Each row is a point. Each copy is the shape, with its points in the same order, turned, moved and blurred by noise. Is it also mirrored, or only turned?

Shape, 5 rows:
6; -12
-3; 49
23; -48
-12; 36
-10; -20
Copy 1:
-14; -7
46; 15
-51; -28
31; 17
-22; 8
Copy 1 is: only turned
Copy 2, 5 rows:
-3; -3
8; 58
0; -44
-8; 45
-19; -10
Copy 2 is: only turned
Copy 3:
15; -2
-46; 14
45; 1
-38; 0
11; -21
Copy 3 is: only turned
Copy 4, 5 rows:
-1; 22
41; -39
-21; 50
29; -26
-15; 9
Copy 4 is: mirrored

Shape:
-51; 14; -5; 23
57; -9; 34; 0
-43; -19; 28; -7
10; -34; 23; -19
-6; -10; -8; 23
16; -18; 23; -3
13; 14; -10; -1
Copy 1:
11; -53; 13; -4
49; 56; -9; 30
9; -36; -6; 45
8; 17; -19; 54
5; -1; 23; 6
22; 18; -6; 35
12; 11; -12; -7
Copy 1 is: only turned
Copy 2 (7 x 4):
2; 5; 50; -10
-32; 40; -45; 28
-38; -27; 27; 2
-33; -16; -22; 30
15; 14; 13; 20
-19; 14; -20; 21
15; 20; -13; -5
Copy 2 is: mirrored
Copy 3 (7 x 4):
5; -39; 51; 7
-2; 0; -60; 31
49; -32; 15; 6
36; -1; -30; 3
-10; -23; 4; -7
16; -9; -26; 12
-13; 8; 4; 16
Copy 3 is: only turned

Shape, 11 rows:
3; -24; 24; 2; 20; -9; 22; 5
-8; 6; 6; -40; 12; -12; 10; 19
16; -22; 11; -33; 20; -3; -21; 2
-14; 13; 21; -1; -9; 36; 4; 11
-27; 42; -8; 32; -27; 15; -29; -20
1; 25; -20; 19; -14; 14; -50; 7
-8; 34; -5; 45; -15; -14; -25; -3
6; -6; -13; 15; -18; -22; 8; 25
0; -6; -3; -6; 42; 9; 2; 14
9; 0; -22; 19; -9; -8; 23; -13
-19; -40; -2; -27; 24; -5; -8; 15
Copy 1:
-20; 13; 28; -7; 0; 19; -36; 11
-13; -12; 3; 4; 19; -21; -39; -7
3; -2; 45; 23; 10; -4; -18; -19
-43; 21; 7; -9; 8; -22; 4; -7
0; 28; -20; -7; -15; -50; 45; 23
15; 40; -6; 12; 12; -32; 36; -11
13; 42; -13; -4; -5; -27; 25; 35
-1; 25; -20; 16; 0; 17; -11; 12
5; 14; 26; -24; 13; -1; -23; -26
5; -3; -19; -13; -8; 17; 8; 20
0; 13; 23; 10; -15; -2; -41; -35
Copy 1 is: mirrored
Copy 2 (11 x 8):
3; 7; -41; 1; -7; 5; -16; 17
22; -18; 0; -4; -29; 15; -14; 4
34; 15; -5; -14; 2; 11; 5; 0
0; -34; -31; 7; -10; -10; 18; -23
-58; -18; -1; 3; -3; -2; 36; -47
-24; 3; 21; 20; 6; -8; 40; -36
-60; 4; 2; 21; -8; 3; 31; -15
-21; 11; 0; 18; -24; -25; -7; 12
16; -5; -14; 21; 11; 16; -17; -6
-36; -4; -5; -3; 7; -21; -20; 7
32; 22; -15; 0; -16; 7; -27; -20
Copy 2 is: mirrored
Copy 3 (11 x 8):
-14; 14; -4; -29; 34; -26; -4; -8
-24; 18; -26; -14; -9; -38; 27; 13
4; 17; -20; 18; 11; -32; 24; -10
-19; -12; 2; 1; 8; 2; 3; 44
-22; -35; 28; 18; -41; 9; -25; 16
6; -42; 20; 27; -33; -25; -2; 16
-16; -47; 37; -3; -28; -20; -20; -8
-6; -39; -9; -37; -11; -23; 6; -6
10; 21; -3; -15; 5; -36; -5; 18
-4; -9; 4; -38; -19; 6; 4; -12
3; 20; -46; -7; 9; -38; -6; 4
Copy 3 is: mirrored
Copy 4:
21; -2; 28; 17; -10; -9; -7; 18
6; 25; 10; 19; 31; 0; -6; -6
15; 29; 6; -9; 4; 4; 24; 11
1; 9; -29; 11; -11; -5; -32; -14
-50; -27; -45; -11; -9; -28; -12; -25
-27; -17; -50; -33; 9; -10; 4; 0
-39; -49; -29; -5; 3; -17; 5; -1
-21; -16; 2; 8; 18; -5; -17; 37
30; 0; 9; -17; 12; -8; -10; -4
-34; -16; 22; -13; -6; -6; -25; 16
23; 30; 13; -4; 15; -34; 5; 21
Copy 4 is: only turned
